Each row of a before or after table is a point. The points were changed in one or more steps. Then noise was added and the rows were shuffled. The steps act on columns, c1 being the first. Write out the steps. A step turns or swaps two columns, mirrors them in a line or flattens them onto one, adds a multiple of one to another, or multiplies or shifts one. Angles are multiples of 10 degrees, from the lower column toward the higher: turns from -170 to 170, lines from 10 to 170 but not 90. Use the fewest steps. Two steps may share a column if one is a turn and the other turns, adds or multiplies; they go together, in the order done. Otherwise the lowest column goes first.

Before (12 x 3):
[[ 40 -31 -24]
 [ 33   2  24]
 [ 16 -47  -7]
 [  3 -29 -22]
 [ 32  20  19]
 [ 16 -42 -37]
 [-37 -12 -16]
 [ 35  28 -29]
 [-27   4 -57]
 [ 37  11 -58]
 [-33 -25 -12]
 [-36 -13  16]]
After, 12 rows:
[[-14 -11  49]
 [-23 -44  46]
 [ 24  11 -31]
 [-19 -27 -14]
 [ 26 -23 -17]
 [ 18 -56  10]
 [-37 -42 -13]
 [ 13 -31 -29]
 [-16  27  23]
 [-22  30  12]
 [-51 -24  -3]
 [-35 -21 -28]]
Steps: turn c1 and c2 by -150 degrees; turn c2 and c3 by -110 degrees

Before, 13 rows:
[[ -58  -17  -39   13  -17 -101]
 [  11   97  -34   26  -29   10]
 [  22   12  -29    4  -25   17]
 [  10    5   13   32  -26   11]
 [ -47  -20    5   27   55   -7]
 [   5   -5    1   22  -32    4]
 [  21   25  -15  -22  -40   24]
 [  -7  -22   12   34  -35   11]
 [  24  -23    2    4  -41    8]
 [  20   18  -30   32  -24   29]
 [ -15   -3  -40   31  -32   27]
 [  17  -22   13   38  -29    5]
 [   9   22  -41   39   11   -3]]
After:
[[ 14  17 -21 -37  19  27]
 [-53   7  25 -10 -65  -6]
 [-12  39 -17 -35  27  31]
 [ 17  16  -1  18  48  24]
 [  8  33 -13 -34 -13  -2]
 [-55  58   7 -15  12 -97]
 [ 16 -31 -21 -36  24   5]
 [ 22  13 -23  -7  24  19]
 [ 10  76  41 -30  22  11]
 [ 12 -13   5 -43  20  12]
 [ 26 -32 -30 -12  37   7]
 [ -5 -18   2 -43  29  10]
 [  7  -9  -9 -28  25   5]]
Steps: add -1 times c1 to c2; turn c2 and c3 by 50 degrees; turn c4 and c5 by -170 degrees

Before, 12 rows:
[[  3 -11  33   3  -3 -13   2  -8  21  -3 -30]
 [ -4   6 -18   8  24   7 -16  11  -8 -30 -10]
 [ 21  11 -25  -9  19 -33  24  -9 -13  23   3]
 [ 11  33 -25   3  31   7 -31 -22  -6  -7   6]
 [-29  14 -33 -22  47  17   2 -14  29  20 -19]
 [ 46 -15   1   4 -25  11 -19  25  24 -21  11]
 [ 41   1 -12  15  19   9  -9  10   3  21 -22]
 [ 21  22 -18  -8  -7  -3 -24   6  -2  -6 -18]
 [ 10  -3 -24  22   7 -18   0 -18   7 -10 -19]
 [ 24  -8 -25  -4   7  32  20 -13 -11  -4  -4]
 [ 29  24 -10  32 -16   4  -4  29 -10   9   0]
 [-19   0 -18 -19   2  11 -31   7  -5  19   4]]
After, 12 rows:
[[  11  -23  -34  -70   30    9  -15  -21   -6   -7   18]
 [  18  -13   -8    0   19  -33   33   -8  -13   22   14]
 [ -30  -23  -29   23   45   16   17  -16   31   22   -9]
 [  25    2  -14   26    9   34   28  -12  -11   -8    5]
 [  50   11   -7   19  -22   11  -17   25   20  -20   22]
 [   3   12   29   17   -1  -15  -15   -8   19   -4  -23]
 [  30    2  -10 -118  -17    8    1   29  -13   10   12]
 [ -22  -11  -32   42    3   10  -20    8   -7   16   13]
 [   9   16  -21  -44   10  -15   11  -15    6  -10   -9]
 [  -2    1  -21  -31   27    6   -5   11   -8  -29    2]
 [  42   13  -15  -39   21    8   -2   13    0   23   -9]
 [  18  -23  -27  -24   -7   -1  -10    5   -5   -2   -9]]
Steps: turn c2 and c4 by -140 degrees; multiply c4 by 3; turn c3 and c7 by -30 degrees; shift c11 by 10

Before:
[[  3 -42  16  -3 -62   3  26 -34 -34   5  39  18  30 -20 -11 -22 -35  28]
 [-28 -36 -14 -42 -23  16  28   2  37 -14 -22  27   0 -43  26  -8   5  17]
 [-16 -58  19   8 -27 -27  23   5  -9 -10 -20  24  31   0  11 -27   9  -6]
 [-36   4 -37 -42  13 -35 -51  19   3  23  37  46  45  -6  -6  19  21   7]
 [ -1 -15  25 -17 -61  20  -3   9  25  -3  19 -26  45  25  54 -37  36  20]
 [ 32  22 -19 -35 -47  17  12 -51 -40  37 -25  13 -12  24 -10  36  28   0]
 [ 13 -31  -1 -34   2 -34 -50   2 -23   0  22  40  14 -20 -13 -13  32  70]
 [ -5 -26  24 -35   4 -30 -37 -32  22 -32  33  16 -28  19  13  32  23 -15]
 [ 22  10 -38  32 -61   1 -43 -39 -44  12  24  22  10  -2  47 -25 -26 -10]
 [ -3 -24 -17  36  -4  -7  13  -7 -41 -37 -23  -3 -28  19  -9 -32  41   5]
 [ 22 -27 -44   6  17  41  17 -16 -31  30 -26 -29 -10 -29  14 -13  45  12]]
After:
[[ -27  -40  -17  -12  -21  -25  -56    0   18  -57  -26   31    4  -19
   -23  -12   19   12]
 [  15  -34    2  -28    0  -72   31    4   -9  -21   19   37    9  -50
   -16  -16  -36   76]
 [   3  -16   27   -9  -64  -18   -9    7  -29  -19   19  -29   42   16
   -62  -34   18   20]
 [ -16  -61   19   21  -23  -66   -4    3   18  -19  -22   23   30   19
   -16  -28    0   -7]
 [  29   24  -20  -83  -45  -24   35  -54   19   80  -23   10  -12   24
   -16   38  -24    0]
 [  22  -29  -42  -43   18   -3    7  -18   44   79  -30  -30   -8   -9
   -44  -15  -18   13]
 [   0  -26  -17   90   -4  -48   34   -8   28  -76  -25   -4  -24   25
   -25  -36  -32    4]
 [  24   10  -39    9  -61  -33   55  -41    4   47   20   22    9  -32
    -7  -22   54  -10]
 [ -34    7  -37  -69   11  -72   26   15  -28   38   36   46   43  -38
   -15   18  -25    8]
 [  -1  -26   27   19    6  -69   14  -30  -50 -104   34   13  -23   -7
   -23   31   -6  -19]
 [   4  -47   19  -13  -63  -38    3  -32   41   13   40   21   28    4
    38  -22   15   31]]
Steps: multiply c10 by 3; turn c4 and c10 by 30 degrees; shift c6 by -40; turn c7 and c14 by 40 degrees; turn c7 and c9 by 130 degrees; turn c15 and c17 by 130 degrees

Before (12 x 24):
[[  1 -37   6  33 -13  40  49  -1 -16 -47  -9  33  24 -38   1  43  43  -3
   44  17  23 -17 -18  20]
 [ 27  -7  -7 -50  47  21 -16  -3 -56 -58  39  40 -27 -42  17  12  15   1
   39  25   0  20  17  22]
 [ 18 -18   5 -22   7   3  56 -10   9 -16  25  28 -10 -13  37 -45 -32  64
   35  46  45   6  37 -32]
 [ 12   3  -2  18   9  -3   3  40  11  33   7 -25  -5  21 -33 -20 -30  22
  -23   6 -23 -19  18 -32]
 [ 41   5  26 -52  35 -30 -16  16  20  12   6  39 -17  42 -18  17  35   4
  -14  21   5  -8 -18  51]
 [ 47  46  26  24 -34 -39 -17 -34 -12 -57 -42   8  -1  20  22  -7  13  70
  -36  -8 -34 -12 -28  -8]
 [ -2   3 -29  -9 -29 -27 -18  36   1 -16 -21  -4  50 -50  47  -2 -36  14
   45  15  15  38  37  36]
 [ 45  30 -47  20  -2 -25  45  40 -13 -23 -22  33  -9  17  -6   4 -42  56
  -40  -6 -14  44  -5   7]
 [ -4 -33 -40  -6 -14  56  35 -53  16 -54 -21 -33  -5  18  38  -1 -15  -7
  -20 -26  37  50 -45  -8]
 [ 62  12 -10 -28  43  -3  23 -51 -73 -18 -44 -23 -16 -16  55  37 -31 -14
   11  25 -33  25  19 -20]
 [  1   5  15  35  -9  28  50 -20 -18   2  19 -33 -39  11  -6 -27  46  62
   22   8  25  19  24 -43]
 [-12  36  11  16   4  42  53  34 -59 -33 -30  39  13  42  -4 -32  -7 -19
  -42 -21   9  -8  15 -22]]
After:
[[-60   9 -11 -44  45  21  38  -1 -56  -2 -17  32 -28 -38  18  13  22   5
   32  20  -5  26  16  18]
 [  2   5  17  32   5  25 -19 -21 -24  -5 -54 -38 -41   7  -6 -30  46  66
   31   0  26  -1  16 -33]
 [-10   3  27 -51  34 -26  19  10  21  43   7  36 -15  38 -17  14  34   5
  -15  19  -3   0 -25  35]
 [-75  30  26  21 -18 -38 -22 -33  -8   1  39  11   0  21  21  -8  13  67
  -34  -7 -31 -33 -25  -5]
 [ 24   0   3  15  20  -1  -3  43   9  23  -7 -17  -7  23 -36 -19 -26  23
  -23   6 -23 -20  14 -18]
 [-43 -31   1  30 -15  36 -41  -3 -11 -15 -36  31  25 -33  -2  43  45  -5
   44  22  29  22 -22  11]
 [-38  63 -48  13  17 -24 -48  41 -14  31 -24  15  -5  17  -6   8 -43  57
  -39  -8 -14  23 -11  -3]
 [-44  22 -14 -27  40  -1 -53 -52 -74  45  10 -20 -24 -15  55  34 -35 -16
   12  25 -34   2  22 -11]
 [-18  19 -33  -8 -28 -33  -8  31  11  -6  31 -14  46 -52  49  -5 -43  17
   49  14  10  28  35  26]
 [-27  29  13  19  -5  45 -53  38 -57 -26 -25  37  12  45  -1 -33 -10 -17
  -41 -12   0 -22  16 -14]
 [-22  -6  10 -26  25   9 -13  -8   5   5 -58  23  -9 -14  39 -44 -28  61
   41  40  38  17  39 -24]
 [-46  -3 -42  -3 -21  56 -45 -49  21 -32 -10 -48  -4  13  35  -2 -15   2
  -18 -22  34  53 -44  -8]]
Steps: mirror c1 and c10 in the line at 60 degrees; turn c12 and c22 by 20 degrees; turn c2 and c22 by -40 degrees; add 0.3 times c18 to c5; turn c7 and c11 by -130 degrees; multiply c24 by 0.7

Before:
[[-23 -23   6 -18 -19  39   8  16 -34 -29  -3  -5 -33 -25 -33  35  33  -4
   31   5  -1   3 -23  -2   6  20 -23  -4 -11  16  16  41 -15  25 -37 -18
    6  21   1 -24   1  -7 -39 -21  -4 -13 -25  40 -14  39  13  14   9  23
  -22  14 -46  22 -38  17 -17  -7  43   7]
 [ -7 -30  42   1  22  10  24 -13 -31  34 -23   2 -13  30   0  21  11  15
   24 -16  -2 -16  10  16   2 -41 -24   2  -6 -21  37 -25   4   4  12  14
   13  23  25 -19   2  -7  13   6  -7  -2 -13   5  18  33 -23 -22  47  47
  -34   4 -19 -24  24  -5   8  10   4 -10]
 [-26  18 -22 -20 -22 -12  33  21 -26 -26  33  29   2  42  36  34 -16 -34
   -2  -9  36  -1 -33  12   4 -36   8  22 -30  27  40 -13 -18 -29 -19  19
   14   1 -14 -25 -33 -20  -1   8  55 -11   8  -4 -21  -9 -15 -16  -3  28
   25 -40   6 -31 -13  32 -18  33  28 -25]
 [ 10 -41   4   3  -1 -33 -11 -37 -34 -17  37 -10 -10 -15 -35 -33   1 -20
    2 -17 -23  18 -17  -4 -28  27  10   4  25  23  43   5  20   1  -2  30
  -10  -9  59  51   7  14 -34 -20   7 -10   6  -4  23   6 -25  27 -32   5
  -35  23   4  28  27 -27   8  16  -3 -12]
 [-10 -40   8  -8  -7 -29  21 -43  42   3   1 -10  22   2  -4 -27  -9  36
   -7  46  41 -12   4  10   7 -36 -43 -24  19   6 -23  10  20  10 -17 -32
   -6  53   5 -25 -46  20  15 -11 -11  15  -7  39 -33 -25  15 -44  45   2
    2  -8  -4  39 -10   8  -7 -19 -10  -8]
 [ 40 -20  37  33 -38 -36   4 -19  -4  -6   2 -21  10 -17  -8  -7  -7 -19
   15  51   4  59  -2  22  -6  13 -46 -13  37 -12   7  46   7  10  24  28
    0  18  -2  45 -11  -7   1 -16  -8 -39  39  13 -11  -2  15  15  47  -4
  -22   8 -33 -25 -33  12   4   6 -16 -20]
 [  5  20 -12   2  21 -16 -36  24  -4 -11   0  33  -9 -27   6 -36  26  35
   31   2  -9 -19  21  -5  21 -29  -9 -21 -26   5  34  11 -31   2  15 -14
   -3 -10  41   8  14 -35   2  -9  37  30 -26   6  -8   7 -61 -12  25 -19
  -17   6  18  -7 -26  -3 -54  34 -14 -39]
 [ 39  13  56 -30 -49  30  -1  11 -34 -29  28  32   0  17  42   9 -22  18
   -1  53  -3  -7 -17   3  17  25 -46 -45 -22 -16 -22   0 -27 -26 -25  24
   15  31  10 -22  -8  24 -48  24 -18  -9  21   0  27 -16 -24 -15  19 -25
  -12  19   1 -24  -9  12 -45 -18   8  19]
 [-24  13  39  41 -36  35  19  28  36 -36 -18 -23 -11   7  33  26  16 -13
   38 -21  27  58  14  20   7  -7 -30   8 -21 -11   8 -12   2 -44 -15 -43
  -25  34  -1  43   6 -11 -19 -17  -3  23   0  59  -1  16  16 -22 -15   9
   29  -3 -49  23  13   7  -2  17 -17 -32]]
After (9 x 64):
[[-22 -23   7 -18 -19  40  78  17 -35 -29  -3  -6 -32 -25 -32  34  34  -4
   30  35  -1   3 -21  -1   6  19 -24  -4 -12  16  16  41 -14  -5 -37 -17
    6  22   2 -25   2  -8 -47 -19  -4 -13 -26  14 -15  38  13  14  11  -2
  -23  16 -44  22 -40  16 -16  -9  42   7]
 [  5  21 -12   2  21 -16 -25  23  -5 -10  -1  34  -9 -27   6 -36  24  34
   31  -9  -9 -17  21  -5  21 -29  -9 -21 -26   3  33  11 -32   1  15 -14
   -3 -10  41   8  14 -35  23 -10  36  31 -25  35  -9   7 -60 -12  71  17
  -16   5  18  -7 -25  -3 -54  24 -16 -39]
 [ 10 -40   3   3  -1 -34 -17 -37 -35 -19  37  -9 -10 -14 -35 -33   1 -21
    2   0 -24  19 -16  -4 -28  27  10   3  26  23  43   6  21 -16  -2  30
  -10  -9  60  52   5  14 -39 -20   8 -11   6   7  22   7 -24  27 -49  -7
  -35  24   3  28  27 -26   7  28  -2 -11]
 [-10 -40   8  -9  -7 -29  88 -43  42   3   2 -10  22   2  -4 -27  -8  37
   -8  20  40 -13   3   9   7 -36 -43 -23  18   7 -23  10  20  40 -17 -33
   -6  53   6 -25 -45  20  25 -11 -11  15  -9   3 -34 -24  14 -44  71  14
    3  -9  -3  39  -9   9  -7 -33 -11  -8]
 [ 39  14  55 -30 -50  29  -2  11 -36 -29  29  32  -1  17  43   9 -22  19
   -1 -20  -3  -7 -17   3  17  25 -47 -46 -22 -16 -22  -2 -27  59 -25  25
   14  31   8 -23  -8  23 -54  24 -17  -8  21   1  29 -17 -23 -16  23  15
  -13  19   0 -24  -9  13 -46 -24   8  17]
 [ 40 -20  37  33 -38 -37  27 -20  -3  -6   1 -20   8 -17  -9  -6  -6 -19
   15  18   4  59  -1  22  -6  13 -45 -13  37 -11   7  47   8  45  23  28
   -1  19  -2  45 -12  -8 -26 -15  -8 -39  39   2 -11  -3  15  15  92  21
  -23   7 -33 -26 -33  13   4 -10 -16 -21]
 [-25  19 -23 -18 -21 -12  26  22 -24 -27  33  28   2  42  35  34 -17 -34
   -1  -5  36   1 -33  13   4 -37   9  21 -30  28  40 -13 -17   3 -20  18
   14   2 -15 -25 -33 -20  -8   7  54 -11   8 -31 -21 -10 -14 -16  16 -41
   26 -39   7 -30 -13  32 -19  32  27 -26]
 [-23  13  40  40 -36  35 122  28  35 -36 -17 -23 -13   7  33  25  17 -13
   39 -32  29  58  14  20   8  -7 -30   9 -22 -11   8 -13   1  -4 -14 -43
  -25  36  -2  43   7 -12  -3 -18  -3  23   0  13  -1  16  15 -23 -17 -39
   28  -2 -49  23  14   6  -2  21 -18 -32]
 [ -6 -31  42   3  23  11  32 -14 -32  33 -22   2 -13  30  -1  22  12  15
   25  29  -3 -15  11  16   1 -41 -24   3  -6 -21  36 -25   4 -18  12  14
   14  23  24 -19   1  -7  12   6  -8  -3 -13 -16  18  34 -22 -22  94 -38
  -33   4 -19 -24  24  -6   8  -4   5 -10]]
Steps: turn c7 and c48 by -60 degrees; multiply c7 by 2; turn c20 and c34 by 110 degrees; turn c20 and c54 by -140 degrees; add 0.7 times c46 to c43; turn c53 and c62 by -20 degrees; multiply c53 by 2

Before (9 x 64):
[[ 40 -45 -18 -28  12  20   3   3  28 -22 -10  20  42  -9 -23 -49  -9  17
  -59 -21  -4   5 -35  11   1  -3 -12  17 -34 -94 -24 -19  35  14  14 -52
  -62  17  28 -39  23  -6 -41 -10  21   6  35   1   1  17  26 -14   2 -11
  -30 -25 -38  16  48 -21  -2 -12 -11  15]
 [ -5 -29  -5 -12  70  15  18 -11   9  76 -43  57  29  26   5  60  15  50
   34 -34  42   0   0 -52 -24 -19  27  -6  -5 -13 -14   3  -9  15   8 -23
   -5   9 -13  10  28 -34 -65  54   7 -13 -53  10  21 -13  -2  -5 -47 -15
   27  11 -47   9  -2  -3 -49 -43 -22  21]
 [ 12  -2  22 -45  26 -81  52 -13  24  -2  18  19   4 -18  -4  16   8  48
  -27 -12  14   6  60   1 -30  -5 -13  52 -10  25 -19 -29 -19  27 -29 -31
  -17  38 -32 -40 -23 -58 -22  29  45   2 -30  35  21  39  17  21  39 -37
    2  48  30 -38   9 -16  30   1   2  38]
 [  5  -9 -13 -34 -17   6 -11  -6  -9 -38 -69 -15  33  33 -11 -26   3 -16
    2   5  -3  28 -28   5  13  28 -41   2 -38  20  -8 -40  65   9  -6   2
   23  -4   9  23  -5   5  21  -8  39   7  -7 -27  31 -51  81  24  14  25
   -7 -42   2 -32 -31   5 -67 -23 -20 -29]
 [  9  -3 -16  10 -31 -65  52 -32   7  60 -54 -73 -52 -31  -3  17 -34  79
   -1  40  71 -40  36  29   9  29 -21 -39 -15  42   9  22   5  63 -31 -35
  -32 -22  89  26  28   4 -32  41   1 -17  -2   6  35  71  19 -44 -15   1
  -18  12  -8  42 -18 -21 -19 -18   8 -26]
 [ 14  41 -30 -52  30 -17 -31  32  29 -10  24  31 -13 -33 -39   1 -18 -18
   -7 -32 -38  27  -4 -28  35  23 -19 -41  58 -34  63  20  21  21  -4  18
   19 -20 -10  14   8  21   5 -33 -27  11 -17 -13  -1 -29  25  11  19 -16
  -28   2 -26  15  21  28  -7  -4  -2   0]
 [ -2  38  -8 -52  -4 -50  46 -16  -5 -25  20 -25  14  19  37  -4 -10  -3
   16 -31 -43 -14  13 -25  -5   0  -8   7  46 -32 -36 -34 -23  30  -6 -21
   -6  -1 -19 -17 -27  -9   9 -25  -4 -13  26  34  24 -12   6 -32  60 -29
   23 -46  47  38  41  -8  -6  43 -41  13]
 [-21  14  34 -64   7  -5   6  21  27 -12  18  15  11  29 -18  44 -45  -4
   38   6  16 -19  23 -31 -43  74  12  13  -2  -2  21  24 -10   9 -12  12
    0  62   3 -75   4   5  12  32  11  -9 -38  11   9 -27 -36 -52  76 -10
   39  41 -15 -22   0  22  22   5 -21   6]
 [ 23 -51  71 -70 -11 -35  31 -29  -8  43  19 -10  -4 -18   8 -15  -1  14
   40  51  21 -12   1 -16  25 -30  33 -21 -49  -1   9  13 -23  16 -31  -8
   28   5 -23 -54 -45  41   1  16 -36  22 -15   5  -6  36 -10  16  -3 -14
   28  -6 -35  22 -15  51  34  -8 -32   4]]
After:
[[  3 -55  72 -71  -7 -36  31 -31  -1  44  17 -12  -4 -15   9 -14  -1  14
   42  52  25  -7  -3 -17  25  42  33 -18 -47  -2   9  12 -20  14   3 -13
   22   4 -26 -51 -41  43   5  20 -34  16 -14   7  -5  39 -10  15 -14 -14
   32  -6  43  23 -15  54  30 -13 -25   5]
 [ 13  -3  -9  10 -29 -66  50 -25  13  55 -52 -68 -50 -30  34  21 -35  83
   -5  40  73 -27  36  29   9  -4 -21 -40 -17  44   8  22   5  62  36 -28
  -26 -22  90  23  33   5 -30  42  -2 -13  -5   8  38  75  20 -47  11   0
  -14  13  15  40 -23 -23 -25 -18   5 -18]
 [ 45 -44 -16 -29  14  16   4   5   7 -22 -15  25  42  -5 -25 -47 -10  17
  -63 -24  -2  -9 -35  14   3  -6  -8  13 -26 -95 -24 -21  39  16 -15 -50
  -60  21  31 -38  20 -11 -47  -6  17   2  37   2   1  21  24 -16 -27  -5
  -31 -26  37  18  47 -23   2  -8 -14   0]
 [ 19  40 -30 -53  32 -18 -31  31  12  -9  25  33 -15 -33 -46   6 -17 -19
  -11 -39 -39 -17  -4 -28  36 -16 -17 -40  60 -34  65  19  21  22  19  16
   13 -22  -7  10   7  27  -1 -33 -26  10 -20 -12  -1 -32  27  15 -31 -11
  -26   1  14  16  19  31  -4  -5   0 -17]
 [ -3  42  -7 -56  -3 -50  43 -15 -14 -23  19 -26  13  20  33  -5 -12  -5
   18 -29 -43  21  10 -24  -4   8 -10   5  49 -34 -37 -35 -22  27   6 -27
   -4   1 -14 -17 -33  -9  11 -25  -4 -10  26  36  21 -16   7 -33 -32 -31
   21 -45 -92  38  43  -3  -1  42 -39  13]
 [ -4 -30  -7 -12  71  16  14 -12  -9  77 -39  57  30  25   5  61  18  48
   34 -33  42   3  -2 -47 -27  15  25  -4  -7 -11 -12   3  -8  19 -21 -22
   -3   7 -16   9  23 -33 -68  48  10 -10 -51  12  26 -17   3  -4  19 -15
   26  10  82   7  -8  -4 -52 -41 -17   8]
 [  4  -2  21 -41  23 -78  48 -11 -11  -2  23  18   6 -20 -11  12   3  53
  -30 -12  17   5  52   4 -28  22 -16  50  -9  24 -18 -35 -19  33  21 -34
  -21  37 -29 -42 -25 -59 -26  34  42  -3 -30  35  22  36  18  24 -19 -31
   -3  51 -63 -37   8 -14  28   4   0  11]
 [ 17 -10 -11 -36 -20   5 -11  -8  11 -39 -66 -10  32  36 -29 -27  -2 -11
   -3   6  -2  13 -27  -3  14 -21 -38   1 -39  23 -11 -42  63   3  21   1
   27  -7   5  22  -6   9  20  -8  41   3  -6 -32  29 -55  80  25 -10  25
   -8 -42 -14 -36 -26   3 -63 -23 -21 -10]
 [  5  16  42 -65   7  -6   5  23   5  -9  17  15  10  33  -2  49 -41  -8
   43  11  16 -28  21 -35 -43 -48  13   9   2  -2  20  19  -9  11  61  13
   -1  60   3 -72   1  10  14  34  12  -8 -39   9  13 -28 -36 -51 -72 -10
   36  39 -31 -19   4  22  23   7 -23 -10]]
Steps: turn c26 and c35 by 140 degrees; add -0.5 times c26 to c1; flatten c9 and c64 onto the line at 130 degrees; turn c15 and c22 by 50 degrees; turn c53 and c57 by -150 degrees; multiply c57 by 1.3
